Rows are points. Each table stands for the endless flat space through its points: a line for two points, a plane for three, and so on. The two share one point or none. Which?

First (2 x 3):
-24  23  43
16  39  23
Second, 2 rows:
-5  31  41
-1  38  43
They share: no point

First:
5  -21  -23  0
1  -14  -30  -10
Second, 3 rows:
22  -53  -24  -10
-7  -31  -1  38
-23  -17  13  67
They share: 13  -35  -9  20

First:
14  37  15  6  -21  -34
20  -29  -39  -48  -9  -40
Second:
19  18  -12  -36  -14  -33
18  -1  -11  -5  -28  -62
20  17  -13  -47  -14  -26
They share: no point

First (2 x 9):
19  -21  -42  16  15  -17  -1  0  -40
63  -45  -18  -8  59  -33  -1  32  -24
Second, 2 rows:
47  -60  -30  16  13  -22  -19  -2  -11
43  -42  -30  8  29  -24  -7  10  -25
They share: 41  -33  -30  4  37  -25  -1  16  -32

First (3 x 11):
30  -4  19  -70  -1  -21  78  -38  -1  19  -20
10  -4  2  2  45  -40  15  -21  -25  -19  -23
22  -32  1  -16  37  -9  36  -20  -19  1  -38
Second:
4  -38  11  -25  10  -2  44  -38  -18  8  -42
-17  -51  -16  -52  35  21  34  -40  -44  -25  -37
-8  -43  -19  -52  45  14  33  -33  -43  -28  -32
They share: 22  -22  5  -25  30  -16  42  -24  -16  2  -32

First, 3 rows:
-40  -47  10  -19  44  34  34  -18  -10  -44  52  -30
-25  -31  12  -7  27  15  35  5  -14  -25  36  -24
-31  -33  20  -22  37  32  30  -14  -12  -45  47  -27
Second (2 x 12):
-21  -7  21  4  28  27  11  -10  -1  -61  24  -27
-25  -35  9  -24  16  23  39  2  -21  -29  52  -35
They share: no point

First, 3 rows:
-12  0  46  10  37  -1  36  44  -39  39  -2  -24  -28  -31
-14  -1  65  5  37  -1  40  46  -61  43  -15  -5  -16  -28
-20  -7  38  20  28  8  22  49  -22  43  3  -41  -28  -46
Second (3 x 14):
3  -2  27  11  8  18  72  57  -57  52  28  -24  -57  -46
-17  17  32  -16  58  -18  37  18  -19  40  2  -13  -21  -27
-25  -15  34  38  78  -18  23  42  -11  10  6  -59  -21  -5
They share: no point

First:
-19  19  -18  -18  31  15  20  -32  -7  -22  -17  -5  17  36  -30  -3  13  -33
-29  -12  -18  -34  35  -4  27  -31  -27  -5  -30  4  34  35  -13  6  3  -44
-43  63  -10  14  23  11  64  -68  9  -42  3  -9  -3  64  -26  17  37  -45
Second, 3 rows:
-16  53  -23  -2  38  0  28  -59  -18  -14  2  -38  41  60  -21  1  42  -65
-20  59  5  30  58  -12  6  -49  -30  -12  -10  -38  -17  10  -33  29  -14  -17
-20  38  -1  18  40  12  9  -28  -6  -27  -22  -14  -44  -5  -45  11  -32  13
They share: no point

First:
-12  27  52  5  -24  -29  -4  -19  -28  62  17  23  -17  -2  9  -5  17  55  45  -2
20  20  33  7  -55  -11  -5  10  -50  37  -7  1  -34  -19  8  -3  32  54  34  -29
24  17  50  21  -50  -17  -6  -1  -52  48  -3  7  -35  -4  -1  7  35  65  39  -12
Second (3 x 20):
-23  10  23  -5  -20  -11  1  3  -47  47  -5  20  5  -24  33  -22  1  47  17  -60
-39  20  17  -15  -50  13  -15  11  -49  15  27  -2  -11  -52  47  -32  17  11  15  -60
15  51  32  -18  -52  -33  -3  -2  -9  46  10  4  -48  -17  -2  -7  33  45  62  10
They share: -9  29  26  -12  -38  -17  -3  2  -31  42  6  10  -20  -25  20  -17  17  41  36  -30

First (3 x 24):
0  -29  -2  -4  0  -27  34  -1  6  12  17  8  -29  -1  -18  -11  -37  31  15  -36  24  18  3  -41
-7  -14  -24  8  11  -25  21  -8  14  39  0  -2  -13  13  -37  -35  -40  25  40  -50  7  21  10  -31
-7  -44  11  -7  -24  -25  61  22  -1  -1  20  18  -38  -12  13  0  -10  20  0  0  62  21  5  -36
Second, 3 rows:
-40  -14  -16  8  -35  27  34  25  -7  44  -20  -6  -3  13  -1  -7  -74  51  44  -29  26  47  23  -24
13  -26  -7  8  11  -44  52  -3  34  16  13  -6  -15  -8  -26  -35  2  3  34  -25  43  21  14  -44
-46  -15  -9  3  -37  34  28  21  -9  40  -16  -11  6  15  -1  -1  -81  62  34  -37  22  54  16  -34
They share: no point

First, 3 rows:
24  -3  -6  -15  33  -6  30  -37  -36  36  -1  -31  -19  28  51  12  23  -26  7  31  3  0  -48  -19
12  -10  -2  -2  16  0  18  -25  -49  22  19  -38  -11  21  28  42  1  -8  18  48  27  -5  -45  0
40  11  -26  -1  23  6  46  -41  -42  52  -21  -49  1  18  61  -8  27  -42  13  37  -17  18  -70  -25
Second:
9  -6  12  -16  27  -15  17  -40  -45  22  7  -37  -11  25  31  33  17  -12  7  42  16  -5  -30  -15
4  -2  23  -20  27  -24  14  -50  -49  19  0  -44  -2  23  25  34  23  -11  3  46  12  -3  -19  -22
They share: 14  -10  1  -12  27  -6  20  -30  -41  25  14  -30  -20  27  37  32  11  -13  11  38  20  -7  -41  -8

First, 2 rows:
-40  67  -18  -1  27  24  30  -18  -40  11  -31  -13  -46  40  0  10  -25  45  -68  -62  -41  -24  5  5
-22  47  2  11  17  34  14  -26  -22  7  -9  -25  -40  34  4  -10  -19  43  -48  -40  -27  -8  7  13
Second, 3 rows:
29  65  24  45  41  1  -7  9  1  -28  30  -44  -86  50  -20  -6  35  83  -45  -50  -29  -6  1  16
-12  41  36  13  33  43  -17  -23  -9  4  2  -18  -44  41  -4  -12  -12  47  -46  -31  -38  -5  1  7
-8  37  -2  21  5  35  23  -35  -29  -4  -16  -32  -42  37  12  -28  -14  51  -42  -37  -2  21  21  23
They share: no point

First:
58  -4  13  -29  28  -43  9  -6  35  28  -23  -8  -13  -11  9  -16  22  -23  -35  -46  11  -9  27  -60
38  -21  43  -59  38  -9  -15  -17  71  -19  7  -21  -40  -27  -31  -16  10  28  -66  -19  11  30  26  -21
86  -3  31  -23  26  -33  21  1  47  23  -5  -27  -22  -15  17  8  10  -38  -36  -61  -1  -12  8  -87
Second, 4 rows:
43  -34  -22  -68  27  -39  -5  -37  26  -15  -37  -27  8  -12  -3  -31  54  11  -81  -68  44  7  59  -72
-2  -14  13  -13  47  -19  15  -22  16  40  -27  28  -32  -12  -38  -31  4  -14  -36  -13  14  17  49  -27
86  -19  -25  -59  32  -60  -36  -21  51  -11  -44  -42  20  2  33  -40  63  25  -73  -57  32  -12  20  -56
-1  -14  -3  25  73  -22  3  -27  26  63  -53  29  -18  -19  -28  -37  7  -19  -45  -11  21  4  42  -12
They share: no point

First:
29  4  6  11  25  35  9  40  -27  20  16  -28  52  4  10  31  8  26  -1  -31  25  55  46  -4
5  16  30  -5  1  23  9  4  13  12  40  -8  60  -40  30  27  24  6  39  -15  5  31  2  -20
27  7  -1  20  35  43  18  44  -28  15  20  -21  59  -6  0  42  3  22  7  -35  28  57  44  -14
Second (3 x 24):
13  35  62  15  -20  69  0  46  -51  -13  27  -34  83  12  24  -46  15  17  8  -28  10  80  30  13
18  -10  22  -20  30  34  10  46  4  -3  17  -69  43  -18  -1  9  10  47  13  -43  50  45  -20  23
21  11  40  -2  -21  25  -17  16  -23  24  23  -30  58  12  47  0  28  26  1  -19  -4  42  40  8
They share: no point

First, 4 rows:
-26  13  -25  40  28  36  34  17  -32  21  -7  49  47  -17  -13  32  -13  1  -13  -33  8  12  -6  -36
-31  34  -32  47  36  25  71  24  -8  9  -8  47  61  -23  -57  52  -56  17  -3  -34  7  15  -36  -44
-36  24  3  11  40  10  38  32  -18  -7  4  30  44  7  -13  42  -18  24  -31  -12  -20  38  -20  -27
-21  8  -36  46  38  27  46  15  -17  13  2  52  68  -21  -23  33  -21  -3  -23  -12  -7  14  -12  -36
Second, 4 rows:
-31  2  20  1  69  11  34  24  -59  20  -9  56  60  50  -45  57  -14  21  26  -73  49  7  -31  -20
-17  52  -39  52  9  26  38  38  -34  -12  12  -16  7  -45  10  -5  -51  30  -50  -41  -2  35  -5  -82
-16  35  -25  40  36  14  43  33  -50  -7  9  -7  24  -13  -12  6  -53  30  -28  -61  22  22  -19  -77
-7  30  -2  15  57  9  22  48  -53  0  25  36  58  28  -27  29  -24  39  6  -69  51  31  -15  -36
They share: -36  26  -3  22  26  30  31  27  -35  13  -10  37  29  -3  -11  39  -15  18  -11  -42  8  23  -12  -33

First:
6  12  -38  -16  -2  -25  -20  42  13  -50  -25  43  20  -35  30  -35  12  -25  -40  14  -35  -6  -15  -37
21  25  -27  4  -6  4  -9  53  8  -30  -26  25  54  6  45  -15  -15  -41  -32  -29  -66  -22  34  -19
27  17  -31  9  -1  0  -4  43  6  -25  -15  28  49  -4  39  -19  -9  -30  -21  -18  -58  -11  26  -25
Second, 2 rows:
26  2  -32  5  12  -22  0  26  0  -17  8  39  34  -34  17  -32  12  -18  -16  1  -41  11  -3  -33
18  2  -16  -3  22  -36  2  26  -10  -1  24  41  40  -40  -1  -34  20  -34  -30  -19  -49  15  -7  -21
They share: 30  2  -40  9  7  -15  -1  26  5  -25  0  38  31  -31  26  -31  8  -10  -9  11  -37  9  -1  -39

First (3 x 24):
-56  6  -36  -5  32  15  29  8  46  -22  -42  -8  9  17  57  -42  55  -2  -17  -7  -34  8  20  -9
23  105  5  -13  4  13  -3  -42  17  -37  -24  -30  -63  -33  -33  -38  20  5  -7  -9  32  -24  21  6
-67  -5  -37  -9  36  9  37  10  47  -27  -44  -10  17  27  67  -42  62  -9  -19  -1  -40  12  23  -20
Second, 2 rows:
-38  38  -34  -6  11  20  4  -20  29  -11  -34  -4  -35  -4  26  -59  47  3  -12  -6  -17  -17  1  5
-26  34  -18  -12  29  20  18  0  41  -25  -46  -14  -13  6  40  -37  39  21  -28  -18  -11  1  17  -1
They share: no point

First:
-7  -17  -1  5  -31  -11  -39  -33  52  -2  54  -10  33  -46  12  44  7  39  -19  0  -4  -11  13  8
-37  -16  -26  44  -41  4  -1  -10  21  -15  36  -1  35  -8  30  41  39  35  4  44  -19  -12  46  -42
-4  -8  5  -1  -37  -16  -40  -36  60  -7  60  -6  37  -47  13  52  1  38  -1  11  -6  1  2  13
Second, 3 rows:
-42  -27  2  31  -7  -27  -38  -37  38  -15  47  -35  39  -7  40  35  44  61  -1  21  5  -22  38  -27
-59  -29  14  21  0  -42  -31  -43  36  -24  44  -46  42  3  56  36  47  74  14  34  5  -29  37  -26
-45  -9  -4  7  -46  -18  7  -19  20  -36  32  -14  48  -43  28  68  -7  34  -4  48  -55  -61  47  12
They share: no point

First:
9  -12  -54  -34  11  -46  -19  -32  14  -41  25  -34  -11  36  19  -4  -15  -29  12  30  0  8  -59  22
23  41  -36  -31  -28  11  -52  -46  39  -15  22  -23  38  -13  0  29  -15  -21  12  -11  -7  60  -8  -19
25  30  -52  -51  -2  -5  -27  -48  24  -41  42  -14  32  19  40  -9  -28  -44  12  37  5  21  -36  3
Second:
-10  52  -2  -7  -48  -13  -46  -44  1  7  2  -59  9  20  -33  5  -13  -5  0  -34  -14  82  -16  14
6  -18  -62  -65  12  3  -52  -20  47  -39  8  -9  35  -2  17  27  -19  -19  20  24  -2  38  -54  0
24  -18  -63  -48  13  -28  -36  -35  34  -40  27  -28  17  -18  5  22  -3  -26  11  14  1  27  -32  0
They share: no point

First, 2 rows:
0  -12  4  7  -15  -29  15  -15  41  11  27  -11  -37  -43  18  -12  -7  -14  3  -17  -54  38  -8  46
4  4  -16  -37  -59  -9  55  21  -3  -13  47  -47  -41  -31  42  16  -7  -54  39  19  -26  34  -12  10
Second (3 x 24):
8  8  -20  -37  -39  -31  27  21  1  1  31  -11  -51  -49  10  0  13  -42  35  -5  -40  42  4  20
-22  14  -30  -9  -58  -22  38  30  4  -28  28  -8  -30  -31  39  -28  -31  -40  36  -8  -31  39  20  25
1  -28  23  16  -27  0  46  -33  51  5  49  -63  -24  -21  57  15  -29  -20  -5  13  -43  26  -41  41
They share: 2  -4  -6  -15  -37  -19  35  3  19  -1  37  -29  -39  -37  30  2  -7  -34  21  1  -40  36  -10  28

First:
-2  19  21  12  24  -14  -18  -37  -41  -57  41  -27  -25  -18  67  -19  -64  -13  -17  -14  -24  -33  51  -56
-19  -18  -9  36  23  14  -1  -40  -17  -28  40  -2  -54  -14  31  -35  -27  6  -22  -2  -8  -10  42  -40
-10  10  13  20  26  -7  -15  -39  -34  -50  41  -22  -36  -16  56  -23  -55  -9  -18  -10  -15  -28  51  -53
Second (5 x 24):
-40  29  -19  22  79  89  -62  -62  -63  -18  10  -5  -45  -36  24  -52  -2  34  -16  17  -28  -29  27  -123
-39  -25  -18  21  47  36  -30  -49  -23  -15  28  -1  -33  -21  62  -24  -8  24  -3  -5  -3  -33  33  -59
18  -1  -11  16  -4  8  14  -63  -58  -17  -1  -4  -70  12  32  -17  -37  -7  -31  17  -33  -1  10  -47
-21  -79  -15  21  -2  -30  18  -37  13  -12  41  3  -30  3  95  7  -23  4  4  -24  15  -28  33  16
-8  55  2  18  43  72  -28  -39  -63  -48  38  1  -38  -40  -16  -74  -19  27  -52  15  -62  6  43  -109
They share: -4  -19  -7  28  14  14  4  -35  -21  -27  39  3  -39  -18  39  -35  -26  9  -23  -6  -28  -7  33  -36

First:
48  -9  21  -9  -7  32  5  8  54  -13  -14  -23  29  -50  3  -27  -29  20  29  50  49  -8  -43  17
36  -21  21  -45  -7  20  9  16  30  7  -50  5  9  -30  7  -43  7  40  17  26  29  -16  -19  -19
Second:
52  -21  -5  -13  -1  6  -9  56  52  -3  -34  13  11  -58  -5  -17  13  58  45  76  45  -18  -17  17
31  6  48  -56  0  50  17  -32  31  11  -23  -42  23  -27  10  -56  -31  10  -8  -1  24  -3  -34  -20
36  3  35  -49  3  40  9  -10  36  11  -24  -31  19  -36  5  -47  -19  24  3  18  27  -6  -27  -11
They share: 42  -15  21  -27  -7  26  7  12  42  -3  -32  -9  19  -40  5  -35  -11  30  23  38  39  -12  -31  -1

First:
15  23  18  16  -33  46  67  -35  37  -21  -48  47  66  -40  -13  53  -17  26  18  5  17  -43  -24  -3
61  -19  57  -18  15  41  7  -16  -16  -14  -27  -7  11  19  -52  41  -12  -10  -25  -1  28  19  32  6
59  -12  59  -1  -10  22  17  -22  -10  -35  -39  -15  6  -5  -37  26  -44  13  2  17  46  -14  0  13
Second:
53  10  34  1  -20  19  31  -45  11  -36  -28  -11  11  -12  -26  28  -13  17  21  -1  13  -26  -22  2
47  6  38  3  -19  26  34  -36  10  -32  -35  0  21  -15  -27  33  -22  17  14  5  23  -25  -15  4
They share: 41  2  42  5  -18  33  37  -27  9  -28  -42  11  31  -18  -28  38  -31  17  7  11  33  -24  -8  6

First (2 x 24):
38  23  -8  -22  -15  -25  -20  11  -20  23  4  35  33  -4  -17  -41  -21  -1  -23  -17  -4  -25  -17  -25
35  14  -14  -28  -7  -36  -17  6  -20  23  -3  28  28  3  -22  -50  -14  0  -19  -22  -9  -30  -8  -16
Second:
45  50  4  -36  -2  -49  -37  -9  -28  40  39  45  21  38  -7  -36  -64  -22  -70  -61  -21  -33  -13  5
12  72  -20  -36  -20  -32  -59  10  -31  19  27  64  36  -17  -20  -28  -29  -27  -21  -29  -7  -43  -33  -39
15  80  -26  -36  -27  -34  -67  16  -38  25  29  60  46  -7  -22  -26  -24  -32  -15  -36  -11  -48  -38  -40
71  2  -2  14  -53  19  1  49  -20  29  -16  12  71  -14  -12  -29  5  22  6  18  13  -2  -38  -55
They share: 41  32  -2  -16  -23  -14  -23  16  -20  23  11  42  38  -11  -12  -32  -28  -2  -27  -12  1  -20  -26  -34

First (2 x 24):
16  -1  -3  -19  -57  -16  27  -45  45  39  34  19  24  51  -21  11  -2  7  -5  15  -34  -47  20  -41
-38  -19  -63  11  -27  8  45  3  -3  33  46  -23  42  -9  -27  29  -2  -53  25  33  -4  -11  2  -5
Second (3 x 24):
-10  -2  -29  -7  -45  -7  39  -25  7  49  61  -4  19  15  -23  4  -14  -29  21  36  -20  -25  -2  -31
-8  -19  -15  -13  -49  -2  35  -34  2  53  61  -7  14  8  -24  5  -12  -19  21  38  -32  -15  4  -32
-5  11  -42  -16  -40  -14  53  -22  -1  71  88  8  8  8  -21  -28  -42  -52  42  41  -8  -12  -26  -35
They share: no point

First, 4 rows:
-57  26  -48  -11  31  0  20  -20  28  18  4  -11  -11  -51  22  -11  10  21  18  13  19  17  -36  -1
-24  16  -37  -44  -2  39  -6  -28  8  40  41  20  -6  -24  50  27  39  28  35  -12  7  26  -64  -18
-27  23  0  -5  -20  21  -13  -50  37  45  25  46  -2  -63  37  13  61  6  3  -41  43  47  -27  -19
-4  22  5  -18  -50  57  -38  -16  52  58  43  76  -14  -24  54  35  97  -32  -1  -64  49  64  -42  -58
Second (3 x 24):
-21  49  -54  -14  6  10  -25  8  35  17  26  -5  -5  -38  18  27  47  -15  -12  -14  44  44  -36  -5
-22  32  -25  -11  -2  19  -10  4  43  19  2  22  -34  -50  24  1  33  -9  -3  -26  22  19  -44  -29
-63  -5  -2  -9  0  36  33  -28  52  46  -3  51  -35  -36  50  -31  31  6  36  -12  11  17  -42  -56
They share: -40  26  -33  -12  4  21  0  -8  42  30  15  18  -16  -36  32  3  41  -6  9  -12  31  34  -38  -26

First, 2 rows:
-32  17  -23  -64  -2  -19  39  10  -51  28  2  -41  24  20  -29  16  12  -57  -1  -28  32  -7  -25  32
-28  24  -24  -55  -8  -17  33  7  -41  29  -2  -35  29  26  -29  15  11  -47  -5  -30  27  -15  -28  25
Second (4 x 24):
-61  27  -9  -66  -40  -21  20  32  -46  0  -25  -33  64  13  -21  16  -12  -40  -1  -36  -5  -19  -34  -14
19  71  -77  14  4  -25  54  -26  0  22  29  -11  12  53  -35  -2  24  42  23  -58  29  -13  -46  32
-37  20  4  -63  -25  -3  -1  12  -30  48  -34  -26  48  31  -25  18  1  -68  -41  -21  17  -46  -26  7
-24  33  -3  -44  21  1  -2  1  -25  83  -37  -6  19  24  -17  -9  -8  -51  -53  -41  43  -52  -26  42
They share: -20  38  -26  -37  -20  -13  21  1  -21  31  -10  -23  39  38  -29  13  9  -27  -13  -34  17  -31  -34  11

First (4 x 24):
-7  -17  -9  2  -4  -13  43  32  -18  -21  -15  -4  -30  -68  42  45  -12  67  23  39  -40  10  7  37
5  -56  -3  2  -55  -46  4  2  21  12  18  -13  -66  16  33  -12  21  22  8  21  -16  49  31  -5
-3  -18  -28  20  -33  -9  63  -14  1  -58  -28  -25  -15  -82  15  2  2  34  9  81  -44  -13  -3  14
-19  -41  -13  -2  -24  -21  35  0  2  -13  -3  -8  -42  -28  22  13  -8  27  3  47  -28  14  15  17
Second (2 x 24):
-6  -64  -31  43  -33  -51  34  -28  16  -32  -35  -5  -47  5  48  36  11  35  0  75  -53  39  31  28
-2  -48  -17  23  -31  -31  32  -10  6  -18  -17  -15  -39  -17  34  22  11  43  8  55  -33  33  19  20
They share: no point

First, 2 rows:
-22  35  4  -8  3  -2  54  44  -9  -16  -69  -36  -15  -9  6  1  -5  -12  -11  40  -4  15  10  -14
-16  17  -14  4  11  8  34  34  7  2  -47  -24  -11  -3  -4  -15  17  0  -23  20  -18  1  -10  0
Second, 3 rows:
13  22  -31  -17  28  34  24  11  6  10  -12  -13  15  -23  -25  -11  32  1  -18  -2  -44  5  -32  18
-41  6  -44  36  6  -15  39  33  17  -6  -68  -23  -36  14  -6  -14  51  6  -32  -4  2  -14  -14  19
35  26  -20  -38  36  55  15  5  3  20  12  -9  36  -36  -30  -14  19  0  -14  4  -64  12  -38  13
They share: -13  8  -23  10  15  13  24  29  15  11  -36  -18  -9  0  -9  -23  28  6  -29  10  -25  -6  -20  7

First (4 x 24):
-7  56  11  -33  -11  -4  4  52  -38  29  -18  34  2  10  -47  -6  -25  -50  20  -48  34  25  9  -58
-16  -11  76  9  1  -2  -1  -3  -44  9  -48  15  24  -4  -26  -59  -76  -4  -7  -7  -7  27  -38  -56
-13  64  0  -38  15  2  -1  68  -30  52  -18  39  7  20  -38  -1  -35  -47  2  -37  48  24  17  -52
-19  -27  93  18  -8  -6  3  -22  -47  -8  -54  8  28  -12  -23  -73  -82  6  -4  -2  -21  26  -52  -54
Second (4 x 24):
-46  2  -19  -55  -21  -31  -15  76  -36  17  -46  91  -14  -5  -47  8  -78  -37  -32  -17  -6  11  -9  -50
-30  37  9  -13  2  -7  -16  59  -15  17  -8  42  31  -29  -51  -19  -43  -19  6  -26  17  26  -1  -32
-25  41  29  -69  -33  2  18  44  -65  19  -59  38  -7  -2  -31  -3  -39  -43  15  0  6  29  14  -29
-16  78  49  -49  -36  36  12  41  -72  31  -44  5  15  -27  -38  -11  -2  -41  45  14  9  46  36  -3
They share: no point

First (6 x 24):
21  39  2  9  -8  -34  -19  -49  -9  -9  46  43  -9  13  28  -49  -3  -32  50  2  30  0  14  15
21  14  -4  41  -31  -38  -27  -14  -57  -33  2  57  34  46  -9  -9  3  -26  29  4  28  -14  -31  29
38  64  27  -4  -14  -83  -45  -38  5  -1  3  1  -15  43  38  -25  -46  -73  53  35  9  -43  42  9
21  41  14  -22  -22  -8  -22  -55  0  0  58  52  -12  20  16  -62  21  -4  44  -6  8  15  21  13
2  15  -11  11  -38  -42  -43  -20  -24  -29  -1  38  14  44  -22  -11  2  -31  -15  -1  40  -35  -5  3
20  18  -23  78  3  -68  -14  -23  -53  -36  11  45  22  16  27  -12  -30  -65  52  11  64  -22  -27  29
Second, 4 rows:
-34  20  28  -45  -34  -101  -13  -18  -4  -12  -41  91  46  10  -9  20  -15  -35  0  -24  -36  -14  24  -5
0  80  36  0  -49  -54  -11  -50  50  -25  37  35  36  -13  -25  -50  1  -59  0  60  31  -70  38  24
-13  33  12  -30  -37  -90  1  -34  -6  -15  -2  75  27  -4  -36  -7  -35  -53  -5  9  -12  -31  4  11
3  50  13  -2  -36  -57  -15  -46  18  -20  32  40  19  -1  -23  -41  -9  -55  4  32  25  -49  17  13
They share: no point

First, 2 rows:
-48  24  -3  -36  7  29  34  -34  -21  63  18  -16  -46  56  -41  47  -35  -1  30  -29  -13  7  32  33
-43  13  1  -31  0  23  28  -30  -24  52  28  -21  -42  48  -35  40  -38  -11  30  -23  -4  4  22  24
Second (6 x 24):
-18  31  -4  -13  -8  22  25  -21  -43  58  30  -31  7  37  -37  65  -57  -85  61  -37  -15  24  38  46
-21  11  16  -41  -7  -27  8  -10  -19  97  42  -20  -18  93  -40  47  -83  -61  44  -37  -20  -39  19  14
-6  23  15  -50  -6  -20  -13  -39  14  22  48  -2  -82  75  17  -19  -88  5  1  12  33  -22  -1  9
-75  -36  -10  -42  -11  -9  -30  2  -10  31  -24  -63  -50  56  -22  53  -69  -13  29  -18  43  11  1  22
-48  20  -2  -82  7  8  36  -66  23  11  67  20  -113  65  -21  -32  -48  11  -32  40  14  -22  -2  -2
-36  -17  17  -12  -21  -18  -26  -6  -27  31  19  -40  -46  52  -11  26  -63  17  45  -44  49  -16  13  7
They share: no point

First, 3 rows:
-14  -1  39  42  -40  32  -6  -16  -68  -8  2  41  12  25  -8  -20  21  13  -35  10  52  7  -64  75
57  -3  -3  -2  -31  -47  -37  -66  -10  -12  -60  23  7  26  43  33  35  -5  -30  31  1  -16  -12  10
13  -2  22  26  -35  2  -19  -35  -47  -11  -21  35  11  27  12  1  25  6  -34  17  33  -3  -44  51
Second, 3 rows:
49  16  19  27  -57  -2  -15  -31  -49  0  -55  29  -14  10  5  14  46  -4  -21  27  4  27  -54  34
1  -8  30  18  -36  -10  -15  -45  -25  -1  -14  34  17  19  15  0  29  15  -32  26  38  -15  -32  45
-8  -5  40  27  -39  -14  -12  -46  -16  9  -7  44  19  10  8  8  34  26  -30  33  40  -21  -30  46
They share: 20  -1  23  18  -42  -6  -16  -40  -36  -4  -30  29  6  19  14  2  33  5  -29  24  26  1  -40  41

First (2 x 24):
-15  -38  -12  -10  6  11  -18  -13  -41  -18  51  11  26  74  -1  -26  -50  -14  11  1  -16  -28  34  -12
-6  -37  -11  -2  7  8  -15  -8  -34  -23  43  17  28  63  -10  -20  -46  -18  6  -9  -11  -27  28  -14
Second, 3 rows:
-27  -26  -57  5  -15  -46  -33  -16  -62  -6  24  -13  35  74  -1  -38  -98  -89  -40  -53  -19  -28  1  -42
29  -32  15  27  20  23  6  4  -3  -47  29  46  36  29  -40  10  -9  6  14  -24  9  -22  30  -10
11  -14  -1  41  10  1  4  -16  -25  -39  29  24  48  49  -28  6  -31  -14  2  -46  5  -20  38  -26
They share: 12  -35  -9  14  9  2  -9  2  -20  -33  27  29  32  41  -28  -8  -38  -26  -4  -29  -1  -25  16  -18

First:
23  1  13  23  -23  -8  -40  18  -47  -17  -41  -11  0  18  -7  43  -20  11  1  -38  32  -21  20  7
5  6  26  39  -6  42  -18  -5  -54  -22  -23  -54  -36  17  -2  21  -26  8  67  -42  6  -76  35  25
-3  13  53  24  -10  16  23  35  -61  -45  -15  -15  7  23  27  20  -30  54  86  -5  -1  -91  71  34
4  6  21  34  9  57  14  -36  -29  2  -37  -81  -32  17  -12  1  -8  -3  93  -9  16  -81  17  14
-7  -67  -6  67  23  -43  22  29  38  -3  -20  2  21  46  -6  44  10  20  55  5  31  -59  11  -41
47  44  9  -25  -34  19  0  -40  -39  30  -98  -47  21  -5  -27  6  0  3  -3  33  69  20  -20  17
Second (5 x 24):
0  -19  1  40  -1  -9  8  36  -20  -48  -38  -29  2  2  39  29  5  43  19  2  37  -51  31  27
5  43  62  12  -42  25  7  31  -25  -16  -75  32  16  -13  -69  27  -62  6  51  28  -28  -42  36  59
29  -5  0  49  10  2  49  27  -28  -63  -30  -7  6  1  42  0  20  25  41  -17  31  -33  21  35
38  -29  14  3  -32  9  -1  -13  -13  -26  -31  -23  -9  23  -33  47  -53  81  2  -10  50  -34  -9  -1
9  -10  5  59  6  -8  41  38  -35  -47  -32  -5  10  1  51  11  24  17  45  -7  24  -30  46  42
They share: no point

First (4 x 24):
57  -2  -25  -22  -8  -25  -15  -26  1  41  -16  -26  -46  66  -43  16  -22  52  19  35  59  -36  -5  32
44  0  -20  -59  36  -18  -47  -1  42  28  7  -54  -13  14  -20  17  -6  14  8  19  24  -28  11  70
43  -14  -43  -36  8  -15  -15  -12  15  43  -30  -18  -32  58  -57  22  -30  48  33  27  49  -28  -13  28
45  7  -28  -10  -2  -25  -42  -8  37  5  -16  -65  -46  48  -13  25  -28  -5  19  50  35  -15  -14  38
Second, 2 rows:
18  -6  -25  -15  21  -59  -19  -39  0  57  -26  -43  -47  35  -63  36  -13  40  32  10  54  -15  -39  17
32  -2  -37  -25  11  -37  -25  -19  20  41  -16  -47  -39  41  -51  30  -27  32  22  18  44  -19  -19  37
They share: no point

First:
14  -57  -38  23  35  16  16  -14  -5  -16  14  51  32  -7  -22  -9  7  -4  58  -27  21  37  33  20
8  -67  -38  16  36  16  16  -4  -6  -8  25  59  41  -12  -22  -19  18  -2  67  -28  21  43  39  13
Second (3 x 24):
11  -64  -59  34  62  -23  -23  -19  5  -51  -25  63  -18  30  -26  40  -8  -19  27  -41  57  23  0  43
26  4  -9  22  22  34  38  -30  1  -19  25  4  30  -11  -33  1  -12  20  33  5  -3  10  34  26
17  -42  -41  30  52  -7  -5  -21  3  -41  -7  45  -2  18  -30  28  -6  -3  27  -23  39  19  8  37
They share: no point
